Every row gives one point. The window is the flat piece filled in between its corners: a triangle in 3 columns, a solid with four corners in 4, and so on. A path goes straight from each point to the next, and from the last back to the first. List the points from which the path goes on through the window.
In the rows, 128 means zero.

Window:
[[110 108 129  93]
 [174 195  86 147]
 [140 118 147 123]
 [ 99  67 131 122]]
Path:
(1): [104 141 109 148]
(2): [158 106 159 120]
(3): [118  61 132  94]
(4): [ 95 117 122 152]
(5): [ 74 113 183 118]
(6): [160 125  59  92]
(7): [159 106  96 100]
(8): [120 153 172 133]
(9): [ 96 129 140 120]
(10): [177 141  93  86]
(11): [153  81 125 131]
(12): [120 140 150 109]
(13): [108 124 111 142]
(14): [160  85 150 112]
(15): [153  67 136  87]
(16): [ 66 105 119 150]
Through the window after points: 3, 11, 15

Window (4 x 4):
[[152 118 129  84]
 [ 46 175 125 112]
 [132 147 117 155]
 [142  95 117 114]]
Path:
(1): [170 123 156 163]
(2): [ 97 135 169 135]
(3): [ 90 165 112 112]
(4): [108 122  85 100]
(5): [147 116 131 138]
(6): [144 113 165  92]
(7): [161 127  78 129]
(8): [140 118 101 113]
(9): [100 124 140 105]
(10): [160 119 155 111]
(11): [165  98  77  94]
(12): [140 173  77 127]
(13): [132  80 163 116]
(14): [143  87 179  43]
(15): [143 138  72 153]
(16): [115 106  94  99]
Through the window after points: 4, 8, 12, 14, 16

Window (6 x 6):
[[176 172 150 110  56 136]
 [172 110 181 145 159 150]
 [114 125 108 124 118 155]
 [168  76 128 134 143  50]
 [ 71 152  57 172 175 129]
 [123 116 126 164 103  97]]
Path:
(1): [144 152 170 106 115 135]
(2): [ 89 173 129 105 118 133]
(3): [140  97  89 199 147 157]
(4): [132 123  87 165 155 123]
(5): [ 64 140 128 126 122  73]
(6): [138 134 147 118 117 108]
(7): [161  96 135 146 115 150]
(8): [137  78  82 200 155 113]
(9): [119 122 129 119 138 110]
(10): [129 131 175 143 147  62]
(11): [160 104 125 129 102 142]
(12): [166 130 112 146 148 151]
(13): [101 159 131 146 107 130]
(14): [ 91 156 129 104 164  89]
(15): [116 110  98 176 150 135]
(16): [182 130 103 158  79 131]
Through the window after points: 4, 16

Window, 8 rows:
[[ 55 136 170 136 117  96 174 161]
 [136 116 137 142  90 139  71  94]
 [129  64 176 169 117 135  92 113]
 [158  95 108  76 141 183  84 179]
 [176 123 124 163  88 116 137  98]
 [131 144  85 147 174 100 146 123]
 [152 160 169  92 149 150 139 173]
 [118  90 176 132  82 111 128  69]]
Path:
(1): [151 122 151 107 156  91 110 143]
(2): [115 127 185 118 115  97 147 162]
(3): [ 69  95  88 177 126 155 127  74]
(4): [ 97 129 160 144 194 185 155 132]
(5): [152 133 163 105  99 110 118 157]
(6): [145 108 149 121 101 117  96 131]
(7): [ 81 153 122 155 140 163 145 114]
(8): [129 120 135 162 126 135 130 103]
(9): [135 109 115 123  93  83 111 111]
(10): [133  84 171 106  79  77 105 146]
(11): [114 115 154 154 112 142 135  74]
(12): [114 162 133 168  93 170 167 104]
Through the window after points: 2, 4, 6, 10

Window:
[[136 116 215 208 134  94  75 149]
 [128 109 151 103  89 150 137 101]
 [154 145 145  94  58 122 140 134]
 [104 126 200 109 118 125 135 171]
 [153 111 155 159 152 114 166 157]
 [132 162 135 146 114 141 111 119]
 [186 126 135 128 203 107 108 193]
 [126 146 102  51 169  90 143 130]]
Path:
(1): [183 142 181 121 140 125 137 138]
(2): [136 181 189 129 111 154 139  73]
(3): [130 128 105 146 124 117  98 173]
(4): [102 123 136 112 121 107 122 229]
(5): [178 138 156 120 104 121 149  93]
(6): [122 152 189  89 180 124 166  98]
(7): [144 125 110 129  65 125 114 181]
(8): [134 105 140 156 131 123 119 173]
(9): [161 127 160 130 157 114 167 137]
(10): [152 161 178 145 118 136 123 125]
(11): [137 100 160 139 124 118 123 165]
(12): [103 137  82 115 135  85 138 159]
(13): [161 146 187 115 139 138 112 116]
(14): [183 137 155 149 172 128 156 105]
(15): [113 100 152 135 114 106 150 191]
(16): [130 114 155 157  93 123 112 160]
Through the window after points: 2, 4, 8, 12, 14

Window:
[[122 113  98  28 101 135 164  88  78]
 [160 154 123 122 107  70  95  58 131]
 [128 143 124  95 170 126 112 178  96]
 [ 95  95 138 197 193 162 126 110 158]
 [160  62 103  87 135 175 115 150 122]
 [155  85 125  71 126 187 169 168 144]
 [114 105 180 126 110 108 106 203 112]
 [150 124 127 140 122  84 127 178  91]
 [ 78 113  84 158 167 185 125 137 161]]
Path:
(1): [111 105 121 124 158 131 131 130 148]
(2): [122  88 125  99 150 109 132 134 117]
(3): [123 134 115  99 117 154 121 139  98]
(4): [146 136 172 150 144 202  72 119 116]
(5): [112 108  95 110 139 126 148 120 137]
(6): [123  89 133 115 130 116 106 174 172]
(7): [137 131 129 152 158 148 126 150  75]
(8): [130 106 141 136 139 171 119 131 117]
Through the window after points: 4
